Rows are points. The points of each table are mixes of a few directions, plus a little noise. How many directions does each table use, and how many do they share? Where both have some left over, give the other angles between the two spaces (their principal angles), to ten degrees, smallest first.
In the rows, zero is written as 128.

First (5 x 2):
[[155 155]
 [ 98  96]
 [124 125]
 [ 78  76]
 [183 184]]
Second, 5 rows:
[[110 109]
 [114 114]
 [102 100]
 [113 113]
 [203 207]]
Directions: first 1, second 1, shared 1

First (5 x 4):
[[ 99   7 104 129]
 [137 164 136 128]
 [121 104 123 128]
 [150 222 146 127]
 [131 142 131 128]]
Second (8 x 4):
[[123 161 137 113]
 [111 238 160  82]
 [116 201 149  97]
 [138  71 112 153]
 [142  39 102 165]
 [126 133 129 127]
 [130 126 129 130]
 [138  55 108 158]]
Directions: first 1, second 1, shared 0; angles 30

First, 7 rows:
[[121  94 108 135 109 187 116 108]
 [148 151 182 236 145  93 123  70]
 [174 192 200 105 173  67 116 154]
 [105 134  89 156 123  66 158 135]
 [101 112 130  56 108 154 138 152]
 [127 120 140  47 122 168 119 158]
 [121  92  47 160 114 160 124 120]]
Second (10 x 8):
[[104  97 162  96 143 133 221 203]
 [120 125 141 120 197  87  87 144]
 [126 134 114 140 113 130  97  93]
 [187 160  96 153   7 200 179  96]
 [134 125 143 116 152 121 151 165]
 [128 141 101 152  99 132  67  61]
 [178 138 144 113  99 164 233 201]
 [ 69 104 125 130 152 101  72  86]
 [ 94 119 121 135 150 104  66  88]
 [140 136 134 125 166 107 106 142]]
Directions: first 4, second 3, shared 1; angles 50, 80

First:
[[140 115  74  75  61 100 134 118  91 159 125]
 [ 88 149 128  60  70 119 135  58  66 125 153]
 [101 119  55 112  75  47 140 120 119 143 145]
 [139 144 161 164 200 194 105 178 121  98 104]
 [144 121  92 137 111 108 132 156 128 132 112]
 [122 147 163 148 164 166 120 136 123 100 120]
 [154 114 119 194 217 153 105 221 163 125 104]
 [107 159 193 196 134 119 155  96 179  66 128]
 [ 90 108 139  66 166 134 103  84 117 183 182]
 [191 109 156 129  83 139 153 112 172 150 104]]
Second:
[[123 127  90 105 143  99 180 160 169 128 111]
 [135 107 142 144 119 163  81 158 102 137 118]
 [150 132 159 135 131 119 115 112 127 131 123]
 [ 43  98  96  94 141 103 154 172 174 138 139]
 [160 177 181 144 123 105 128   7 104 111 163]
 [ 41  98 146 133 112 159  67 122 101 136 171]
 [188 123  29 138 117 185 158 230 115 117  76]
 [183 162 181 133 140  87 141  62 136 125 124]]
Directions: first 5, second 4, shared 1; angles 50, 50, 60

First:
[[124  94 180  87 110 197 128 133  96 122  71 165  96  98]
 [228 147 188 179 130 142 185  86  90 124 152 203 137 134]
 [109 153 137 198 120  70 153  69 154 215 147 130 155 140]
 [151  78 150 144 117 143 111 182 131 112 115 131 132 116]
 [152  96  87  91 147 104 136 179 102 117 115 135 119  98]
 [149 155 105 176 150  87  90 157 190  96 179  59 161 182]
 [156 132 136 171 119 115 146 118 127 132 157 145 148 135]
 [ 51 126  79  34 172 108  67 166 169 148  58  42  92 125]
 [ 35 171  91  69  86 185 137  67  96  84 160 138 114 125]]
Second (11 x 14):
[[108 132  85 109 134  90 128 135 133 159 107 112 127 105]
 [122 109 181 127 166 149 147  87 121 125 169 144 108 186]
 [143  86 126 105  99 162 125 179 109  80 123 145 116 102]
 [ 66  64 119  71  88 188 119 164  77 101  94 156 115  72]
 [ 87  94 150 107 114 160 145 108 116 128 147 150 101 141]
 [135 107  58 110  25 108 140 196 158 111 121 124  99  65]
 [144  94 111 118  45 157 135 183 135  81 133 144 105  91]
 [160  90  87  91 147 101 130 190 121 106 121 123 110 110]
 [170 211 138 186 193  79 108  86 151 164 119  94 179 160]
 [122 178 171 170 176 104 139  44 153 176 160 118 139 194]
 [151 241 183 212 220 106  94  36 135 177 111  98 211 180]]
Directions: first 6, second 5, shared 3; angles 60, 80

First:
[[128 181 152 190 101 153 195 153  86 109  89 139 121 127 108  92 176 151
  114 123]
 [124  73 114 102 145 105  67 110 162 158 168 107 155 136 161 167  91  88
  115 145]
 [125  61 106  73 156 100  50 101 176 156 178 110 146 133 158 171  75  93
  133 139]
 [140 228 118 128  90 157 148 147  66  83 104 104  86 132 127  85 171 161
  105 124]
 [131 210 149 192  91 163 211 159  69  96  79 138 109 126 101  77 189 165
  113 121]
 [129 192 144 184  96 156 184 152  78 108  95 127 120 129 117  92 175 149
  107 131]
 [133  25 107  30 186  87  69  90 214 149 164 157 124 117 120 170  55 118
  197 106]
 [119  51 132 126 156 104 104 111 175 164 151 140 161 128 135 165  91 100
  139 134]]
Second, 8 rows:
[[138  90 151 122 126 109 177 164  92  88 122  68 118 154 111 112  78  97
   71  87]
 [118  50  92 174 110  91 123 103 152 175 110 217 130 103 111 140 135 163
  135  72]
 [126 205 158 102 161 122 146 150 155 121 137 121 129 137 153 133 165 107
  156 193]
 [119 146 101 112 152 147  78  73 198 175 129 236 129  82 123 150 174 184
  244 154]
 [128 150 142 121 137 123 141 141 131 120 130 114 127 135 136 127 134 116
  127 146]
 [113 148 101 173 108 122  93 109 142 176 131 177 144 114 158 144 179 144
  128 155]
 [149 209 171  51 152 197 123 146  89  56 150   7 122 156 131 106  92  95
  130 182]
 [134  25 110 171  81 111 146 137  63 114 115  88 127 144 102 112  64 121
   31  34]]
Directions: first 3, second 4, shared 1; angles 50, 80

First:
[[108 144 116 150 138 139 110 175 105 134 169 138 108 101 137 123 124 135
   88 128 156 147 113 122 120 119 131 124 153 134 144 154]
 [128  95 151 117 104 111  97 130 109 125 124 134 122 174 131 124  86 133
  161  78 130 114 145 147 149  98 121 139 124 153 125  89]
 [101 138 155 156 138 168 111 189 136 121 139 146 108  97 133 116 133 166
  123  98 116 103 106 103 137  92  94  84 138 154 163 105]
 [133 151 108 132 137 109 118 144  98 107 138 137  85 152 119 150 162 139
  140 141 123 137 129 125 163 122 160 122 133 107 139 151]
 [109 152 140 154 149 181 136 177 136 121 156 134 123  67 129 106 141 131
   88 124 135 123 102 107 114 131 104 103 141 142 139 144]
 [143 140 122 119 138 141 148 115 123 111 136 119 129 123 115 123 146  99
  122 140 131 134 127 134 129 160 141 139 121 117 106 157]
 [145 116 100 106 117  78 153  53 163 161  82 110 167 143 131 154 134 123
  138 184 115 144 145 129 101 150 141 150 115  94 119 126]
 [155  87 132  88 102  97 149  41 156 144  79 103 179 167 124 130  99  99
  161 131 115 125 158 153 111 154 128 164  98 124  91 102]]
Second, 10 rows:
[[126  98 104 117 103  72 109  96 116 169 132 123 150 155 147 138  77 122
  114 141 164 162 148 148 100 122 143 172 141 123 121 127]
 [141 117 143 114 124 142 134 118 120 110 127 122 133 141 119 113 118 104
  142 104 125 119 135 143 138 143 126 139 114 137 104 125]
 [143 124 149 114 131 154 140 121 125 100 124 123 129 137 113 112 130 103
  146 101 116 109 131 139 144 144 123 131 111 138 105 125]
 [138 113 141 114 120 135 128 117 115 116 134 122 135 144 121 115 107 102
  135 104 137 125 136 146 132 140 128 148 120 138 103 126]
 [106 100  59 133  94   7  96  80 138 229 113 127 156 152 172 180  84 172
   99 207 170 195 148 125  70  94 153 166 165  95 164 125]
 [136 115 144 116 122 144 125 129 106 111 146 123 131 140 123 106 102  97
  128  95 143 126 134 149 133 142 127 148 122 145 101 131]
 [118 148 142 144 146 171 127 174 118 106 153 137 107 100 122 113 145 130
  114 109 128 116 110 118 140 126 117 105 134 141 135 139]
 [115 165 126 152 153 148 140 158 155 122 113 139 108  91 125 145 188 168
  128 158  92 111 104  89 138 113 118  77 131 113 168 128]
 [114 151 116 149 141 127 130 149 144 138 121 139 114 102 134 145 162 164
  119 158 113 126 112 101 125 111 124  96 139 115 162 129]
 [142 146 158 124 148 181 152 140 139  81 116 128 116 118 105 114 168 117
  153 105  89  90 117 120 159 144 115  99 104 134 118 122]]
Directions: first 5, second 3, shared 3
